Every row gives one point. The ring and each string are closed loops that go straight from each point to the next, and from the last back to the first. Before rounding, they use only three directions, however many columns there are. Count how often each string passes through the ring. Passing back the other way cancels.
In the rows, zero is written as 128.

Ring, 8 rows:
[[105 157 103 163]
 [128 144 139 170]
 [129 113 166 168]
 [118  83 164 149]
 [ 95  72 134 128]
 [ 64  86 104 131]
 [ 51 115  87 147]
 [ 69 144  85 158]]
String, 30 rows:
[[127 116 138 147]
 [150 111 146 136]
 [135  83 207 177]
 [120  72 205 174]
 [134  75 169 138]
 [126  90 138 127]
 [105  96 133 141]
 [ 82  84 147 156]
 [ 77  52 148 134]
 [ 83  57 124 114]
 [ 95  73 100  99]
 [104 102 102 118]
 [ 88 109 119 148]
 [ 46  97 118 163]
 [ 10  95  96 163]
 [ 17 110  71 149]
 [ 80 124  76 127]
 [ 94 120 105 142]
 [ 95 121 108 144]
 [101 134  90 135]
 [ 98 162  65 139]
 [ 78 174  82 174]
 [ 81 163 105 184]
 [ 94 136 120 167]
 [109 135 117 155]
 [135 145 111 142]
 [155 167 134 169]
 [126 150 171 204]
 [112 130 170 194]
 [ 95 115 138 165]]
Times through: 0

Ring:
[[172 171 179 111 101 152 170 106 127 113 143]
 [173 145 198 120 104 153 160 131 129 105 149]
 [159 124 192 133 109 157 144 152 119  99 149]
 [136 103 159 139 114 170 118 165 102 105 144]
 [130  99 136 132 115 181 105 160  97 118 141]
 [127 111 104 114 113 192  98 136  93 138 135]
 [126 130  90 109 112 191 106 119  91 143 131]
 [128 166  87 112 108 177 134  95  91 134 125]
 [137 182 104 115 105 166 152  89  97 126 127]
 [161 183 151 112 102 155 170  94 117 117 136]]
String:
[[141 157 125 119 107 168 142 111 102 121 133]
 [121 170 111 144 110 155 153 116  86 100 126]
 [155 159 142 108 105 168 147 106 113 126 138]
 [184 178 165  83  98 165 164  82 134 139 144]
 [193 193 185  87  95 153 184  77 141 128 145]
 [171 184 178 117 101 145 181 100 125 106 141]
 [180 177 199 116 100 142 184 107 133 103 146]
 [221 156 249  80  95 154 177 108 166 125 163]
 [174 142 187 107 104 163 150 125 130 119 149]
 [147 144 157 131 108 159 146 133 108 106 140]
 [150 138 155 122 108 166 139 131 111 115 141]
 [126 139 152 160 113 149 148 152  93  83 135]
 [145 108 191 151 113 155 136 174 109  86 148]
 [122 137 135 153 113 157 139 147  89  93 133]
 [136 135 139 133 111 166 134 137 100 110 137]
 [155 103 162 109 110 183 112 148 116 130 148]
 [146 110 147 116 111 181 113 144 108 127 144]
 [113 132 115 152 115 165 127 146  82 100 130]
 [104 116  99 150 118 176 108 154  75 108 129]
 [129  81  97  97 115 213  68 145  96 160 139]
 [136  96  94  86 112 213  75 128 100 168 138]
 [141 118 101  90 110 201  96 117 103 159 137]
 [140 140 125 116 109 176 128 122 102 127 136]
 [114 153  88 135 112 172 129 118  80 117 124]
 [110 166  66 127 111 176 129 101  76 127 119]
 [133 177  71  93 105 186 131  74  93 153 123]
 [151 161 118  97 105 178 137  95 109 141 134]]
Times through: 2

Ring:
[[169 113 101 194 103 213 113 148 135 169 122  81 133 185]
 [141 130 129 134 120 172 147 170 143 151 138  90 138 144]
 [ 89 143 155  60 144 100 170 174 143 136 169 118 129  86]
 [ 67 129 143  80 133  81 152 119 132 157 179 125 126  79]
 [ 79 114 120 120 124 100 119  97 122 172 173 128 113 104]
 [103 114 111 130 130 125 103 129 122 163 162 130 100 128]
 [153 112  99 175 116 189  98 152 129 164 134 103 111 174]]
String:
[[135 115 111 163 111 171 120 131 132 169 141  97 128 153]
 [134 125 121 132 127 161 127 168 136 152 144 106 120 144]
 [184 120 106 190 105 229 123 174 141 160 114  73 138 192]
 [186 120 109 194 100 233 132 170 144 162 112  65 148 192]
 [138 135 133 113 133 163 145 194 143 140 142 101 126 139]
 [118 130 131 109 133 140 140 169 138 147 153 111 121 125]
 [129 122 123 145 113 162 140 139 137 163 143  93 138 140]
 [120 141 148  93 132 142 171 182 148 140 150  96 143 115]
 [ 90 162 177  11 166  91 197 233 155 109 171 122 129  71]
 [ 84 153 165  28 162  87 176 210 146 119 175 130 118  76]
 [ 97 134 142  85 138 113 152 161 138 145 165 118 124 102]
 [103 122 129 127 116 130 143 118 134 166 157 103 137 116]
 [ 82 127 140  98 124 101 156 117 135 161 169 112 137  92]
 [ 32 146 170  11 156  29 182 143 138 137 200 143 124  33]
 [ 44 138 158  36 150  46 165 135 134 144 194 142 118  50]
 [ 77 130 140  78 140  89 144 141 132 150 176 130 115  88]
 [ 96 117 122 130 118 121 130 107 128 170 162 113 126 115]
 [ 86 103 110 162  99 118 119  51 120 194 164 108 134 116]
 [ 70 103 111 146 108  97 112  49 117 192 174 122 122 104]
 [108 106 107 168 103 143 113  82 123 186 153 104 129 136]
 [106 124 125 115 131 127 128 145 131 156 160 119 115 120]
 [ 93 123 123 101 140 109 116 147 126 152 169 136  98 112]
 [ 89 120 115  96 151 100  95 156 120 148 174 154  75 114]
 [114 110 102 144 130 138  87 134 119 164 157 132  90 143]
 [129 107 101 176 108 165 102 111 124 177 144 105 119 156]
 [123 115 112 154 113 155 119 123 129 170 147 104 125 142]
 [130 123 115 127 137 153 109 177 130 147 149 122  99 146]
 [163 118  99 161 131 194  89 192 129 149 132 114  93 181]
 [191 102  80 229  99 241  80 149 128 175 111  83 117 216]
 [177  99  84 237  84 231  95 109 128 190 115  72 137 203]]
Times through: 0
String:
[[ 93 143 152  58 150 103 161 188 142 131 168 124 119  92]
 [114 119 122 140 115 144 133 123 132 167 152 102 132 129]
 [ 86 131 143  93 127 106 161 130 138 156 167 110 138  93]
 [ 49 145 168  27 150  51 184 148 141 138 190 131 131  47]
 [ 38 148 171   7 161  34 181 159 139 132 198 145 119  37]
 [ 62 137 152  50 148  67 158 148 135 143 184 136 117  68]
 [ 99 123 127 116 126 121 135 129 131 161 162 115 123 114]
 [ 94 114 120 138 113 122 130  94 127 176 162 110 131 115]
 [ 71 104 115 148 102 100 124  43 120 194 172 114 134 102]
 [ 55 104 116 131 111  77 117  41 116 191 183 129 121  89]
 [ 63 121 129  86 140  74 123 115 123 160 184 144 101  85]
 [ 90 124 127 100 137 107 125 140 128 154 169 131 106 107]
 [109 116 117 138 120 136 121 123 128 167 156 113 120 129]
 [115 104 101 175 104 150 104  87 122 185 151 106 122 144]
 [105 109 104 141 128 128  91 122 119 167 161 133  93 134]
 [104 122 113 100 154 116  91 177 122 143 167 152  72 127]
 [118 123 111 108 152 132  91 188 124 140 160 146  74 138]
 [125 122 114 123 139 146 105 174 128 148 152 127  94 142]
 [123 123 119 125 133 146 118 164 131 151 152 118 108 137]
 [131 113 109 165 110 166 116 122 129 172 143  99 126 151]
 [170  98  84 231  88 221  91 107 126 189 120  79 131 198]
 [192 102  82 235  93 245  87 141 129 179 109  76 126 216]
 [179 115  99 191 110 221 105 172 135 161 119  86 122 194]
 [153 122 113 155 120 186 121 171 136 155 134  97 122 164]
 [161 124 114 159 118 197 125 179 139 153 129  91 127 170]
 [183 119 107 193 102 229 126 167 141 163 114  69 143 191]
 [134 133 130 115 133 158 140 187 141 142 145 105 123 138]
 [127 125 124 132 123 155 135 154 136 156 147 102 128 137]
 [132 119 118 156 109 167 133 130 135 168 141  91 138 145]
 [133 133 136 124 120 162 158 165 145 151 142  89 145 133]
 [109 153 162  51 150 120 183 215 152 122 159 110 134  96]
 [ 94 152 163  37 158  99 177 212 148 120 169 123 123  84]]
Times through: 5

Ring, 8 rows:
[[118 104  85 157 107  94 124 123 134 136 120 118  92 118]
 [105  92  57 172  95  63  86 129 132 123  96  79  77 105]
 [118 123  79 145  97  82  79 129 130 102 101  75  91  97]
 [140 154 114 109 109 122 109 121 128  94 127 100 114 101]
 [157 173 139  81 121 157 148 111 127  96 155 131 133 110]
 [168 178 159  67 133 184 188 103 128 109 180 166 146 123]
 [161 163 158  89 134 179 196 107 133 131 178 184 139 133]
 [141 134 128 124 123 142 168 115 135 140 153 162 118 129]]
String:
[[154 147 138  96 131 165 195 104 131 132 175 173 132 132]
 [141 133 117 116 121 138 164 112 132 129 153 147 117 124]
 [146 156 146 116 122 149 150 122 136 128 147 158 124 122]
 [137 135 135 138 121 137 154 124 139 147 142 166 115 130]
 [116  94  85 165 111  97 141 121 136 151 127 135  92 127]
 [113  87  67 163 107  86 134 118 133 142 123 116  87 121]
 [134 131 107 125 114 121 137 118 131 121 136 125 110 116]
 [142 150 138 123 119 140 142 123 136 128 140 150 119 121]
 [145 151 151 125 123 151 157 123 139 141 148 172 123 128]
 [145 132 137 121 130 156 193 111 136 152 167 185 124 139]
 [150 138 131 104 130 160 197 104 132 138 174 174 128 134]
 [150 151 135 101 125 154 170 111 131 123 161 156 127 124]
 [157 171 160  97 126 166 161 118 134 121 158 165 135 122]
 [174 193 183  66 137 199 192 108 132 115 183 186 153 127]
 [180 192 168  42 138 203 206  95 125  99 196 171 157 123]
 [158 161 125  73 124 158 169 101 124  97 168 131 133 114]
 [146 151 122 102 118 140 145 113 129 108 148 128 121 113]
 [152 169 149 101 121 154 143 120 133 112 147 146 129 115]
 [169 196 165  63 126 178 153 112 128  90 163 143 145 110]
 [161 173 132  66 123 161 158 104 123  87 164 124 136 108]
 [153 155 116  80 121 148 161 103 124  96 161 122 127 111]
 [151 159 136  98 121 150 152 114 130 112 152 141 127 116]
 [167 184 170  76 131 184 176 111 132 113 172 171 145 123]
 [181 189 180  50 143 212 223  96 129 117 203 197 159 133]
 [177 182 183  62 144 211 228  99 132 130 203 209 157 139]]
Times through: 5
String, 25 rows:
[[136 142  92 108 106 110 108 116 125  88 126  83 108  98]
 [153 174 127  80 114 143 123 114 125  80 142 103 127  99]
 [160 185 161  84 123 167 144 118 131 102 153 146 138 112]
 [152 163 138  95 121 152 148 115 130 108 151 139 128 115]
 [155 158 127  84 123 154 164 105 126 104 162 135 130 115]
 [148 153 129 101 120 146 153 113 130 113 152 139 124 117]
 [144 147 123 108 119 139 148 115 131 116 147 136 120 117]
 [157 155 135  85 128 164 184 103 128 117 173 156 133 124]
 [171 166 157  65 141 196 226  94 128 126 200 191 149 136]
 [143 139 117 109 120 138 159 111 130 120 152 138 119 120]
 [141 137 115 114 118 133 151 113 131 120 147 135 116 119]
 [145 129 121 113 127 149 189 106 132 140 167 166 122 133]
 [137 117 115 130 125 139 187 109 134 151 161 170 115 136]
 [131 118 100 133 115 118 149 115 132 132 140 134 106 122]
 [131 125 104 132 113 118 138 118 132 126 135 128 107 118]
 [108  81  55 168 102  73 120 120 132 136 114  99  81 116]
 [102  74  39 172  97  60 107 120 130 130 106  81  74 111]
 [110  91  56 159 100  73 107 121 130 123 110  85  82 109]
 [ 87  62  18 195  85  27  64 131 130 123  77  48  58  99]
 [ 85  60   7 192  82  20  56 129 128 114  74  33  55  94]
 [110  97  53 156  96  67  90 123 128 111 102  69  81 101]
 [ 90  77  15 181  80  23  39 132 126  98  68  20  59  85]
 [118 131  86 147  95  81  65 135 131  99  93  71  91  93]
 [138 152 123 121 111 124 113 126 132 109 126 117 113 108]
 [135 141 106 119 110 117 119 120 129 106 129 108 110 107]]
Times through: 2
